Rows are points. The points of each table are mixes of a few directions, plus a little noise. How many directions does each table use, and how many do they share? Where both have some left over, give the other angles between the two spaces (their principal angles), to ten degrees, smallest first.

First:
[[ 30  19  16]
 [-50 -10 -41]
 [ -6 -37  18]
 [ 26  27   8]]
Second (7 x 3):
[[ 34 -13  41]
 [-49 -47 -16]
 [ 22  29   2]
 [-15 -44  14]
 [ -2  -5   2]
 [ 14  41 -14]
 [ -5  38 -28]]
Directions: first 2, second 2, shared 2

First:
[[-20  -3   3 -48]
 [-30  -4   4 -71]
 [  7   1  -1  18]
 [ 31   5  -4  75]
 [-10  -1   1 -24]
 [ -5  -1   1 -12]
 [ 26   4  -3  63]]
Second, 7 rows:
[[ 17 -17  45 -58]
 [  8  -8  20 -26]
 [ 11 -11  28 -37]
 [-22  23 -57  74]
 [ -3   3  -7  10]
 [ -9   8 -22  29]
 [ -3   2  -7   9]]
Directions: first 1, second 1, shared 0; angles 50

First:
[[ 53   8   0  -5 -27  -3]
 [-84 -27 -56 -14  50  17]
 [ 50  18  44  13 -32 -13]
 [ 14  -4 -28 -12  -3   6]
 [ 15   9  25   8 -11  -7]
 [ -9   0   7   4   4  -1]
 [-20 -11 -35 -12  15   9]
 [-16 -13 -44 -15  14  11]
 [ -3  20  87  33 -11 -19]]
Second, 9 rows:
[[ -3  38   5  -4  38  30]
 [-14 -85  18  -3 -10 -15]
 [ 22   3   7  45 -31  42]
 [ -3  37 -12 -19  17  -6]
 [  7  37 -43 -22 -44 -86]
 [ -6  34  -2  -9  27 -26]
 [ -2 -22   2  -9   0  42]
 [ -1 -36   7   0  -6  32]
 [ -1  -7  17  20  10 -13]]
Directions: first 2, second 4, shared 0; angles 40, 50

First (10 x 8):
[[ -4   6   6  18  13  26 -23  14]
 [ -1  53  37   7  -3  33 -15  11]
 [-11 -45 -20  23  19   6 -23  11]
 [ -3 -58  21  36 -37  -3  27  -1]
 [-37 -28  -4  14  20   9 -12  11]
 [ 25  41 -17 -29  11  -9 -12  -7]
 [-23  95  62 -18  -1  46  24   8]
 [-10 -29  -9 -18 -18 -40  35 -19]
 [ 35 -25 -46 -17 -17 -67 -27 -23]
 [ 28 -12 -29 -17  13  -1  24  -4]]
Second, 10 rows:
[[ -3  89  27 -41 -27 -35 -18 -20]
 [ 13 -10 -22 -13 -10 -39 -11 -14]
 [-20 -17  26  36  26  75  24  30]
 [ 23 -80 -54   9   4 -35  -5  -7]
 [  6  35   0 -26 -18 -38 -14 -17]
 [ -4  26  13  -8  -5   1  -2  -2]
 [  8  25  -6 -24 -17 -40 -14 -17]
 [ -7 -63  -5  42  28  56  22  26]
 [ -5 -13   5  14  10  24   8  10]
 [-10   7  17  11   8  31   9  11]]
Directions: first 5, second 2, shared 2

First (10 x 8):
[[ -2  -9   9  -4 -10  -5  -9  19]
 [ 28 -38 -33 -15 -36  -9   5  18]
 [ 16   4  -3  28  26  48  -7 -41]
 [-30   8  11  10  14 -29   7 -10]
 [  9 -19  -7  22   7  18  -6 -22]
 [  1  -7  28   2  -5  20 -26  26]
 [-21  95  11 -52  17 -22  37  14]
 [ -9  32 -19 -33  -6 -39  35   5]
 [  7 -77 -22  37 -16 -10 -13 -18]
 [  2  10  25   5   8  27 -19  10]]
Second, 7 rows:
[[ 55 -24  28 -12 -32  82 -55  61]
 [ 17  -7   9  -4 -10  25 -17  18]
 [  4  -2   2  -1  -2   5  -4   4]
 [-30  13 -16   7  17 -45  31 -34]
 [-30  13 -16   7  17 -45  30 -33]
 [  3  -1   1   0  -2   4  -3   3]
 [-17   8  -9   4  10 -26  17 -19]]
Directions: first 4, second 1, shared 1

First (9 x 9):
[[ -4 -29 -39   1 -19 -18  17  -1   3]
 [ -4  20  30 -18 -21  47   3 -22   5]
 [ 61   0  63  12  25  45 -45 -36  -6]
 [ -3   0 -17  15 -17 -15   6  27   8]
 [-48   2   4 -39 -10  -7   1 -26  -9]
 [-37   2   5 -32  -9  -1   2 -23  -7]
 [-12   7 -15  31  16 -66 -19  60  -1]
 [ 80   9 -22  51  64  26  32  36   8]
 [-34 -11 -10 -22 -29 -11   3 -15  -1]]
Second (10 x 9):
[[ 31 -50 -41  56   2 -39  48  -2  51]
 [ 15 -56  51 -65   0  38   6  53 -22]
 [-25  15   7  -4  15  25 -26  14 -15]
 [ 41 -55 -11  11 -12 -29  48   3  32]
 [ 13  32 -15  10 -24 -37  11 -48   8]
 [-16  17  12 -15   5  18 -21   5 -18]
 [-17  46   0  -3  -5  -1 -22 -24 -15]
 [-25  27 -38  57  20  -8 -13 -12  17]
 [-24   4  17 -15  18  35 -27  28 -20]
 [  6  19  19 -32 -19  -3  -4 -17 -17]]
Directions: first 5, second 3, shared 0; angles 30, 60, 80

First, 11 rows:
[[ 15 -19 -12  12  23  15  20 -35   2 -29  -6]
 [  5   6 -14   8  17  15  25  -5  -5  -3   7]
 [-13  12  15 -12 -24 -18 -25  29   1  23   2]
 [ -5 -13  20 -10 -22 -20 -34   0   9  -1 -12]
 [  6 -33  17  -4 -10 -14 -29 -29  13 -26 -20]
 [ -2 -16  17  -8 -17 -17 -29  -6   9  -6 -12]
 [ 18  14 -45  26  55  48  77 -21 -16 -14  18]
 [ 13  13 -35  20  41  36  59 -14 -13  -9  15]
 [-29  31  29 -24 -49 -34 -48  66  -1  54   8]
 [ 24 -26 -24  21  40  29  40 -55   1 -45  -7]
 [-31  31  33 -28 -55 -39 -56  70   0  57   7]]
Second, 10 rows:
[[ 46 -34  -6  19 -39 -14   8  -8  -2  16   2]
 [ -5 -40 -32   4  33 -77  29   0  18  29  11]
 [ 12 -30   9  12  27 -50   3   8  25  16 -11]
 [-15  36 -13  -5  -4  60 -12  20  -7 -18  10]
 [-63  20  35  20  28  33 -35  22  -9 -36  22]
 [ 28  -8  -3  -2  10 -32 -12   1  20   4 -25]
 [ 54 -18 -14 -23 -11 -47  28 -25  15  32 -34]
 [-73  31  20  -4   9  18 -32 -16 -33 -45  22]
 [ 32  20  26 -18 -45  79  41  -5 -12  23 -11]
 [-17  24 -22  -3  -9  31 -18   4 -14 -22  14]]
Directions: first 2, second 6, shared 0; angles 30, 80

First, 11 rows:
[[  5 -10   0 -10  13 -32  -3  22  27   1  -6   8]
 [ 12   4 -14  10  -4 -44  16  37  -9 -12  10  21]
 [ -1  -5   3  -7   7  -3  -4   0  12   4  -4  -2]
 [ 11  21 -20  32 -27 -12  27  20 -55 -20  25  16]
 [  8   8 -11  14  -9 -23  15  23 -20 -11  11  14]
 [-27 -14  33 -30  14  88 -36 -80  35  30 -26 -45]
 [  9   1 -10   5   1 -39  10  32   1  -9   6  16]
 [ -9  20   2  20 -28  68   7 -47 -55  -3  14 -17]
 [  7 -11  -5 -10  15 -46   1  34  26  -1  -5  13]
 [ 13   1 -14   8   0 -51  13  44  -2 -12   8  22]
 [-30 -17  36 -34  17  95 -41 -87  40  33 -29 -49]]
Second, 8 rows:
[[ 65 -29  41  13  12 -17 -58 -11 -22  -1  -4  15]
 [ 31 -20  24   6 -16 -28 -14   0  -1 -12  -7  17]
 [-68  11 -39  -4  49  24  34  -1 -16  33  35  -5]
 [ 22  12   7  -8 -81 -26  23  19  44 -47 -39  -2]
 [ -5 -18  19   0  47  45 -38 -46 -23  35  12 -11]
 [-45  -5   0 -10 -28   9  39 -20  24  -4  -6  -3]
 [-25  44 -45  -9  -7   7  35  37  13  -9  -1 -19]
 [ 27   3  -6   9  25 -15 -20  21 -20   4   9   7]]
Directions: first 2, second 4, shared 1; angles 80

First (11 x 14):
[[-27  12 -25 -26  -1  -8   4  31  48  16 -25 -34 -20 -24]
 [ 36 -12  36  16  -2  -6  14  -6 -25 -27   3  29  12  15]
 [-16  13  25 -22  -6  34 -20   0  35  30   2  -2 -14  10]
 [-56   2   7 -31  -9 -23  34   6  19 -14 -13  -3 -24   2]
 [  8 -28 -27 -27  19 -14   7   3  25 -39 -17   7  12 -29]
 [ 38 -43 -90  10  16  50 -50 -17  -9  11  60  23  12  -5]
 [-13  -9  29  27 -26 -23  46 -12 -62 -28  28  35 -14  40]
 [-64  46  31  18   3 -13 -11 -50 -45  29 -18 -32  20  11]
 [ 64 -29 -51 -15  38  29 -52   2  42  -5 -10  -4  34 -46]
 [-13  37   6  33 -20 -26  15  22 -21  29 -15 -37 -11   4]
 [ 41   9  58  19 -18   4  14  19  -8  -2   0  17  -6  24]]
Second (9 x 14):
[[-27  15 -12  34   7 -25  -3 -38 -65   3   2 -17  26   2]
 [ 31 -18  22 -18 -23  45   1  34  42  10  33  38 -39  29]
 [-17   0 -40 -33  16 -10  -6  22  53   3 -30 -33  -3 -40]
 [-34   2  -2  40 -11 -25  21 -43 -91 -13  30  15   9  28]
 [ -4   9  14  32 -28 -44  52  26 -42 -15   3   1 -21  19]
 [ 33  16   0  -9  10  41 -48  18  53  44 -12 -21   5 -16]
 [-24 -45 -19 -63  27  28 -17 -39  39 -36   9  36  10 -15]
 [ 25  23  30  23   0 -39  20  21 -10  -9 -42 -26  15 -14]
 [ 16  -2   8  -6   2  28 -21   0  18  14   7   8   0   4]]
Directions: first 6, second 5, shared 5

First:
[[ -2   2 -43  20  53  35  -6  18 -26  43  29 -12 -15 -33 -15 -27 -57  50]
 [  3 -15 -18 -13  39 -35 -23  53 -16 -33 -95  42  53  65 -43 -26  -4  39]
 [  3  14  22 -16 -45  -2  -7 -25   3  -8  -5 -23 -33  11  18   9  37 -34]
 [  9 -27 -19   3  15   1 -12  33  -8   2  -7 -10   6 -23  -7  -5 -25  18]
 [-12  -8  -3 -32 -44  21 -45  -5  -6  -2  -8 -20 -19 -37  19   8  26 -10]
 [ 18   5  26 -16   0  21  33 -29  11  25  13 -42 -36 -17 -12 -11  10   2]
 [ 20 -15  14  14 -24 -22  12   7  11 -14  11 -25 -13  -2  17  18   1 -34]
 [-23 -19 -22  14  38   9   2  21   6   3  22  49  60 -35  -7   6 -34  33]
 [  0  15  -6 -14 -15  18 -22 -12 -15  13  -6 -24 -36  -1   4 -11  11   1]
 [ -6  28  27  43 -18 -23  49 -38  26 -10  65  24   4  24  34  34   7 -55]
 [-10  20  22  -3   1 -20  21 -20  13 -20 -17  40  30  49  -8   5  27 -10]]
Second:
[[  1   7  -1 -57   7  27 -28  -4 -18  14 -68 -20 -18  11 -38 -39  27  44]
 [ -1  48 -25  71  31  -4  29 -16 -18  26  69   7 -33  37  18  -4 -45 -14]
 [ 11  -7  21 -54  15  35  13 -17   7  26 -34 -32 -14 -24 -41 -30  20  44]
 [-11 -57  -9   1 -11 -12 -21  42  17 -28   7  26  59 -60  16  32 -14  -4]
 [  2  37  -4  65 -18 -14  24 -26  -3   8  81 -10 -43  20  47  24 -19 -57]
 [ 31  -7   5 -14   6  -7   1  15 -10   2 -41 -42 -32  21 -22 -22   2   9]
 [-19  -4 -14  -9 -16   7 -34   6  -7  -7  -3  15  11 -16  13   8   6  -1]
 [-12 -17   8   3 -21  -9  -3   1  17 -19  15  22  30 -22  19  27   8 -21]
 [ -8  -3   8  20  -5 -27  14   3  16 -24  12  37  36  16  13  23   2 -23]
 [  5   3   9 -26  12   4   4  -4   0   2 -38  -2   2  18 -27 -19  15  22]]
Directions: first 6, second 6, shared 6

First (9 x 20):
[[ 13   0  -1   3  -1  -2   6 -11 -11  -7   8   7   1 -23  -6   7  15   0
   14   7]
 [ 16 -20 -10  50   2   0 -23 -18 -22  -7 -26  -4  30 -57 -43  15  29  15
   11 -13]
 [-17  12   5 -26  -3   1   8  13  18   4   8  -3 -17  44  22 -11 -26 -10
  -17   0]
 [ 11  19   1  -6 -25  -4  14 -34 -10 -37  25  10 -17 -15 -15  13   5 -20
    6   2]
 [-33  -2   1   1   3   6 -20  28  28  19 -26 -21   1  58  10 -16 -39   1
  -39 -21]
 [ 36 -21   1 -24  45  -3  27  24 -22  41  21  26  11 -50  39  -3  52  29
   61  48]
 [-26 -13 -10  62 -15   6 -51  -6  10 -10 -56 -33  26  11 -52   4 -24   3
  -46 -51]
 [  7  19  12 -67   9  -4  45  14   6  11  49  23 -33  26  57 -11  -2 -10
   22  38]
 [ -6   6  -1   7 -12   0  -6  -9   3 -13  -3  -5  -3   7 -12   3 -10  -8
  -12 -11]]
Second (8 x 20):
[[-16  -3   3 -21  15   3  -1  32  18  28  -5  -5  -3  40  30 -17 -20   5
  -12   3]
 [ -6 -33  -1  -3  52   5 -12  60  10  67 -28  -7  25  13  38 -22   5  38
    8  11]
 [ 19  -1  -5  24 -11  -2  -2 -30 -22 -24   3   6   9 -48 -33  18  27   0
   16  -2]
 [-21 -12   3 -22  30   5  -4  50  22  49 -14  -8   5  46  43 -23 -20  16
  -10   6]
 [ 40  -1  -9  47 -27  -6  -3 -65 -42 -53   7  12  13 -95 -64  36  48  -5
   30  -4]
 [-11  14   3 -15 -11   1   7   0  11  -8   8  -1 -15  28   7  -3 -19 -12
  -14  -2]
 [ -9  15   3 -14 -14  -1   6  -7   9 -13  11  -2 -15  25   4  -1 -17 -15
  -13  -3]
 [  4  22   1   2 -34  -3   8 -40  -6 -45  20   4 -18  -9 -25  15  -5 -25
   -7  -8]]
Directions: first 3, second 2, shared 2

First, 8 rows:
[[ 25 -11   2  -1 -15  41  51 -24 -36  17   8  27 -51  10 -15 -15  18  46
    7  43]
 [ -6 -23  34  16 -18  41  17   4  -4 -10 -23  34 -28  13   2 -11   7  31
   13  36]
 [ 24  29 -57 -19   0   7  46 -51 -34  43  46 -14 -10 -22 -27  10  21  10
   -6  24]
 [ 48 -12  13 -17  27 -47 -11  20 -13  -2   2 -16 -24  29  12 -27 -17   9
  -10 -54]
 [-39   3  11  11   2 -17 -47  26  39 -24 -20 -10  46  -9  15  16 -14 -39
    0 -21]
 [ 37   3  -3 -11  23 -26   4 -13 -10  15   7 -14  -9   3   3  -9   1  19
   -4 -19]
 [-21   1  35  26  20  -1 -35 -15  50  -4 -43  -2  47 -29  24  20   7  18
   16  13]
 [-68  10 -35  -4 -39   1 -25  53   8 -33  23  -5  29   5 -14  16 -23 -95
  -15 -21]]
Second (11 x 20):
[[-16  30   5 -12  31  34 -11 -20  -1   6   2 -30   3 -42 -15  -7  29  31
   25  -6]
 [ 13 -32  -5  11 -33 -29  18  24  -2  -6   0  36  -9  47  14   6 -28 -31
  -25  10]
 [ -5  -9  -2   3 -17  17  19   4 -12  -1   4  19 -19  13  -6   0   0   0
   -3  19]
 [ 25 -39 -15  25 -67 -12  39   4 -11   5  -4  59 -10  43  13  -1 -27 -26
  -24  46]
 [-25  33  19 -27  66   1 -40  13  12 -11   5 -54   1 -25 -12   6  17  15
   15 -55]
 [-26   5   1  -1 -22  83  41 -16 -31   1  12  22 -43 -13 -31  -8  32  31
   20  52]
 [  9 -12   4  -2  12 -54 -19  30  14 -10  -3  -4  10  30  18  11 -25 -30
  -19 -36]
 [ 35 -34 -17  25 -54 -41  18  -3   4   9  -9  42  17  32  26  -2 -33 -28
  -25  29]
 [-15  31   8 -13  40  19 -24 -15   7   2   0 -40  11 -41 -12  -3  23  24
   22 -22]
 [-19  50   6 -16  49  46 -27 -43   6  14  -1 -56  20 -78 -18 -11  44  49
   39 -13]
 [ 23 -21  -3   8  -6 -64 -12  21  15  -4  -8   7  17  34  26   8 -33 -35
  -26 -23]]
Directions: first 4, second 3, shared 1; angles 30, 90
